Each row of a before or after table is a point. The points were changed in one or more steps. Then noise was added and the rows were shuffled. The steps act on columns, c1 being the first. Name the steps. A step turns or swaps two columns, mirrors them in a line or flattens them onto one, adds a multiple of one to another, or multiplies or shifts one. Angles are multiples of 10 degrees, from the lower column toward the higher: turns from -170 to 170, lines from 10 to 170 but not 90. Use the fewest steps. Two steps may share a column if one is a turn and the other turns, adds or multiplies; they go together, in the order done. Otherwise the lowest column goes first.

Before, 13 rows:
24 -24
9 -17
7 -2
26 29
18 -7
6 17
-5 5
-21 -21
23 27
21 -7
60 3
-7 22
-6 -1
After, 13 rows:
-50 -32
15 -20
2 5
-20 -5
5 29
-9 -37
-34 9
5 -17
8 0
-21 -3
-15 6
-6 -33
-10 -4
Steps: turn c1 and c2 by -150 degrees

Before:
12 26 -58 0
1 19 6 -14
-39 -3 7 -11
-24 -21 28 -19
-7 17 -17 -23
-9 31 -46 -45
-14 -19 14 -16
7 -59 -8 1
After, 8 rows:
-45 43 -10 -45
14 -11 -15 -17
-16 23 -5 -23
27 -17 -23 -18
-56 26 12 0
-7 -61 7 2
4 23 2 -15
6 2 -36 -10
Steps: swap c1 and c3; add -0.3 times c4 to c2

Before, 13 rows:
12 36 19 -11 -22 -7 29 7 3
-8 -8 -6 17 11 -21 -11 32 -13
-5 45 -17 -5 -8 12 -35 -2 -6
-4 30 26 0 -1 5 18 -13 19
-21 -25 26 3 17 1 17 -15 -1
29 -3 35 5 12 22 -4 -17 -16
-22 -10 3 -10 5 -3 19 5 19
-14 -16 14 -14 13 -6 5 -14 23
23 4 15 -1 -4 9 13 -4 23
37 -8 36 -1 -15 -26 -16 -5 12
22 -10 -25 6 -24 10 -7 -16 8
0 -3 60 -15 -7 19 -13 14 -4
-4 26 11 48 6 -21 13 -7 0
After, 13 rows:
-20 28 -16 3 -13 10 16 28 32
37 5 -5 -5 16 -34 -16 37 -44
1 1 14 -14 8 12 -13 60 -9
23 -5 -5 -9 5 16 12 18 -12
-3 -29 -12 -5 -5 14 17 26 25
-4 -23 -7 45 -11 -13 14 10 22
-4 -45 -1 -3 0 -5 -35 -18 0
11 -40 8 -12 16 7 31 20 -19
-9 12 31 20 -10 -28 -10 -6 7
-21 11 4 -16 -4 7 20 5 48
-13 18 -13 -22 -8 -3 6 15 36
29 6 -17 10 -12 21 -4 36 -57
20 6 -16 2 25 6 -7 -25 -24
Steps: turn c4 and c9 by 20 degrees; add -1.5 times c1 to c9; turn c2 and c5 by -170 degrees; swap c3 and c8; add 0.5 times c7 to c6

Before:
17 6 -15 -3 53 -15 -48 10 -28 -8 -27 -1 31 42
-42 -22 -7 -3 -19 -23 -13 -39 -9 24 -20 -8 -43 40
21 28 -60 -35 3 25 -11 -23 -34 18 -22 -22 -8 13
15 44 -30 -33 29 -3 1 -34 -30 7 -16 -9 -24 -15
19 16 13 3 -34 36 -18 -2 -36 14 4 -28 -10 14
7 -8 -8 6 26 0 16 -12 34 21 8 -12 9 3
8 -17 -34 -11 30 4 35 4 -4 26 49 -14 23 -12
30 -1 17 0 -20 16 57 -12 -17 -3 -11 33 57 20
9 -36 -8 -30 4 8 -18 20 -6 -2 27 36 25 0
After (9 x 14):
-15 12 34 27 26 0 16 5 -8 18 -6 -7 -11 5
2 25 -31 -13 31 -4 0 -49 -31 16 12 -9 25 -15
-5 17 -34 -15 3 40 -11 -33 -60 26 21 -21 12 12
-20 -3 -4 10 29 7 35 18 -35 19 -45 -9 -32 -12
16 13 -17 20 -21 26 57 0 18 25 21 28 -53 21
-41 43 -9 17 -19 -37 -13 15 -6 -25 12 5 46 41
-3 0 -36 22 -34 58 -17 -17 11 24 -6 -28 8 14
14 -10 -27 17 53 -24 -49 -5 -14 11 32 -6 -26 43
7 -14 -6 -10 3 14 -17 39 -8 7 -22 36 -27 0
Steps: turn c1 and c10 by 60 degrees; add -0.3 times c1 to c12; mirror c2 and c8 in the line at 130 degrees; swap c3 and c9; shift c4 by 20; multiply c6 by 1.6; turn c11 and c13 by -170 degrees

Before:
31 33 2 4 22 0 -25 4 20 -6 26 0 47 0 -12 -44 19 -10 -4 2 -26 15 12 20
-19 -4 7 16 -28 -3 5 11 -22 6 9 -13 2 -3 -1 -20 32 2 26 11 -6 8 43 -10
40 2 10 -16 12 26 -18 17 -9 26 11 1 -10 -36 -22 37 -41 25 24 -45 -32 -28 7 48
-20 8 10 6 -31 -11 7 -21 -9 20 -7 44 28 15 17 22 4 -11 27 -2 -6 26 1 5
-6 -3 -9 -24 -4 -13 -13 -28 -10 25 -15 -1 -24 1 31 -5 -18 -5 39 -55 -7 -43 2 7
-27 14 11 -27 6 3 26 -9 6 4 23 4 20 -26 15 4 -29 0 34 -12 27 -11 -11 4
-14 -7 47 10 -30 6 -16 -5 -8 27 23 -18 40 19 14 -23 25 -25 -8 8 5 -12 -14 -3
36 17 14 11 20 -10 -11 -7 2 38 43 0 -15 12 -21 -10 -29 20 6 -5 29 -17 30 0
-7 17 27 45 18 28 -41 -23 11 -40 -9 12 15 1 -3 2 2 -60 35 14 -11 13 -3 3
17 8 -17 4 -4 -45 44 -1 -17 -23 -12 12 10 53 -25 19 -43 -7 22 1 3 -11 -17 -1
9 2 -11 -7 -8 -30 8 -1 15 25 2 -28 -18 -2 0 8 16 -23 -5 -13 28 -1 30 33
28 17 -6 -5 16 25 0 -42 15 -5 -5 17 27 -9 7 -18 9 -9 24 17 15 -27 8 19
35 -14 -13 -15 -13 -17 -26 -1 -10 -12 13 -45 -13 26 -18 51 9 -38 33 17 36 -1 21 32
After, 13 rows:
-31 20 -7 5 17 23 -5 -28 23 -5 20 13 -5 13 4 -19 13 -5 14 14 12 -30 7 16
11 -5 50 10 -33 9 -2 -6 -3 26 33 -14 -29 -1 17 -22 24 -22 -4 2 10 -14 0 -1
7 19 26 54 21 28 -14 -15 38 -38 19 8 11 14 1 7 4 -57 13 13 -13 14 21 6
21 7 13 9 -30 -9 2 -26 26 18 24 32 6 14 16 23 2 -13 -12 -6 -12 23 -7 5
-38 1 10 -16 10 19 -9 27 18 26 -3 2 -12 -13 -25 37 -40 24 -11 -46 -31 -26 10 48
10 -4 -8 -26 -3 -11 -6 -25 40 26 -24 -3 20 11 29 -3 -25 -7 -8 -58 -6 -45 8 7
-8 0 -9 -6 -6 -20 -11 2 -5 24 -20 -17 0 -3 -3 8 13 -24 13 -8 27 -1 12 35
21 -4 2 19 -26 -9 -18 13 26 6 -4 -12 -4 -2 -1 -18 34 2 -23 11 -4 6 23 -14
-28 37 2 26 23 -8 -14 1 -3 -7 40 1 -30 -4 -15 -45 26 -5 19 3 -23 14 22 21
-37 -17 -18 -24 -12 -18 -24 -6 28 -15 -14 -31 -8 6 -22 52 10 -36 -14 19 38 -4 27 32
-19 7 -15 6 -2 -46 29 -21 17 -23 15 10 13 15 -25 18 -45 -11 -16 -1 1 -16 -35 -3
25 14 12 -26 6 4 11 3 38 -2 14 4 -24 2 9 6 -30 2 6 -13 26 -15 -21 5
-31 18 12 19 23 -10 -15 -8 2 42 -26 -2 -41 2 -19 -11 -29 24 -3 -7 27 -19 23 -1
Steps: multiply c1 by -1; add 0.5 times c2 to c4; flatten c7 and c23 onto the line at 130 degrees; flatten c8 and c14 onto the line at 150 degrees; swap c9 and c19; turn c11 and c13 by -100 degrees; multiply c12 by 0.7

Before:
1 -19 8 10 3 -14 21 -4 14 12 -9 -13 -24 -11 16 -11 -7 10 8 29 4 -28 16 19 5 14 -11 -32 19 -14 22 -9 3 20 13 -20 26 -38 6 13 1 -19 -4 17 25 -19 -2 35
-14 -11 6 -4 7 -25 24 5 -1 1 -14 -1 -11 -6 13 14 18 -10 -11 22 14 -18 16 9 -1 18 -10 -22 5 -10 27 -5 22 8 22 -28 -8 -12 -2 -3 -32 3 -18 9 13 -10 -30 42
9 -24 -2 -2 -8 -13 28 6 3 -1 28 -5 -10 4 26 -22 13 -3 9 19 32 -22 19 -17 -8 0 -10 -21 25 -11 26 -1 9 2 26 -22 -5 -19 17 16 13 -26 -15 22 22 9 -6 29
19 1 -8 -1 1 25 -11 12 -19 12 1 6 -30 -33 -21 15 1 -3 -4 6 19 7 -26 -12 10 7 6 12 13 1 5 26 7 -36 -33 2 39 11 2 15 -10 17 1 -14 -7 1 0 -18
4 9 -7 -1 11 2 -29 -12 -7 7 -8 1 -13 -35 -31 23 5 -2 -3 -16 21 10 2 -4 -4 -16 12 4 -7 -6 -33 30 13 -25 -16 -16 3 -2 -8 -4 -13 0 7 -19 -6 14 -7 -26
3 16 -17 6 -10 14 4 0 -4 3 2 21 -1 -21 -18 12 8 2 -5 -7 -5 23 -33 3 11 -17 30 6 -27 -1 -42 28 15 13 -15 7 17 15 -19 -15 -8 -3 -3 -18 -1 -8 -2 -13
19 -19 -10 9 19 10 -21 10 -22 14 10 13 -23 -12 -21 26 12 1 19 -10 -7 19 -18 -12 -21 -22 1 11 -19 -22 -16 14 -6 -13 3 9 26 -4 -14 6 1 6 -11 -19 -21 -18 9 -36
0 0 -4 13 12 28 -13 0 -15 7 -5 12 -17 -23 -6 15 10 -31 7 15 18 -8 5 11 -20 -4 25 -1 -10 -10 -42 14 22 -18 10 4 -3 14 -11 -20 0 11 7 -13 -10 -10 -12 -18
1 3 -15 1 9 12 -28 -9 -20 3 -14 1 -6 3 -26 -1 13 -4 15 -16 13 10 -7 -10 10 -18 12 21 1 0 -20 9 24 -2 5 6 -1 7 4 10 3 19 4 -22 -8 -19 -6 -1
7 0 -7 -15 -33 -36 30 21 14 -8 37 -7 31 1 0 -25 -34 2 -20 -11 0 -25 25 -23 -20 46 -29 -14 16 25 -60 9 35 11 -5 42 -32 26 -14 15 -13 -8 25 6 29 17 10 54
After:
6 -8 -1 -7 -33 -36 32 21 -1 -9 -37 -7 31 0 14 -25 -36 3 -22 -10 -1 -24 25 -23 -27 46 -29 13 0 25 -59 9 34 -33 -5 43 -32 26 -15 14 -12 -7 26 5 5 19 32 53
18 22 -17 10 19 11 -21 10 -5 14 -18 12 -24 -11 -20 26 12 1 19 -10 -7 17 -19 -11 -4 -22 -1 0 22 -22 -16 13 -5 26 3 9 27 -3 -15 6 1 6 -10 -18 1 -17 -7 -36
18 5 -14 14 1 24 -12 12 -6 12 8 6 -30 -34 13 15 1 -3 -5 6 19 8 -26 -12 -4 8 5 -10 22 2 5 26 7 18 -33 2 40 12 3 16 -11 18 2 -14 28 1 -20 -18
-1 -1 -8 1 12 28 -14 1 -4 8 -14 12 -15 -22 -10 14 11 -31 8 17 18 -8 4 11 12 -4 25 1 6 -9 -43 14 22 22 10 5 -3 14 -13 -20 0 11 6 -12 10 -11 -23 -18
-13 -2 4 -6 7 -24 24 5 3 2 6 -1 -9 -5 5 15 19 -10 -11 22 16 -19 16 9 13 18 -11 24 -13 -10 27 -5 23 -13 23 -28 -10 -11 -4 -3 -32 4 -18 9 0 -9 -36 42
3 -10 -17 -7 -10 15 5 0 -5 4 12 20 0 -21 -27 12 9 3 -6 -8 -5 23 -33 3 -7 -17 30 -13 18 -2 -42 29 14 -1 -16 7 17 16 -19 -16 -8 -4 -1 -18 -12 -7 -3 -12
4 -7 -7 12 11 2 -30 -13 -3 6 -4 1 -13 -35 -7 22 5 -2 -3 -16 22 10 1 -3 10 -16 12 -8 32 -6 -32 31 14 14 -16 -16 3 -2 -7 -4 -14 -1 6 -20 19 14 -14 -26
2 2 11 -28 4 -14 21 -4 5 13 13 -13 -24 -11 19 -11 -6 10 8 29 4 -29 17 20 5 14 -11 37 -14 -14 22 -11 3 -18 13 -20 26 -38 5 12 0 -19 -2 17 -3 -20 -19 35
9 12 -1 -11 -8 -13 28 4 0 -2 -20 -5 -12 5 25 -22 14 -3 9 19 32 -24 21 -17 -22 0 -9 31 -27 -11 25 0 8 -17 25 -22 -4 -19 16 17 14 -27 -14 20 9 9 -12 28
2 9 -19 4 9 13 -27 -9 -7 3 20 3 -6 5 1 -1 13 -3 15 -14 14 10 -6 -11 7 -17 14 -21 28 0 -20 9 24 6 6 6 -1 6 5 11 2 18 5 -23 -3 -18 -12 -2
Steps: turn c2 and c28 by -150 degrees; flatten c3 and c9 onto the line at 20 degrees; turn c34 and c45 by -60 degrees; turn c4 and c34 by 140 degrees; add -0.3 times c46 to c25; turn c11 and c25 by -110 degrees; add 0.7 times c13 to c47; turn c15 and c29 by -90 degrees
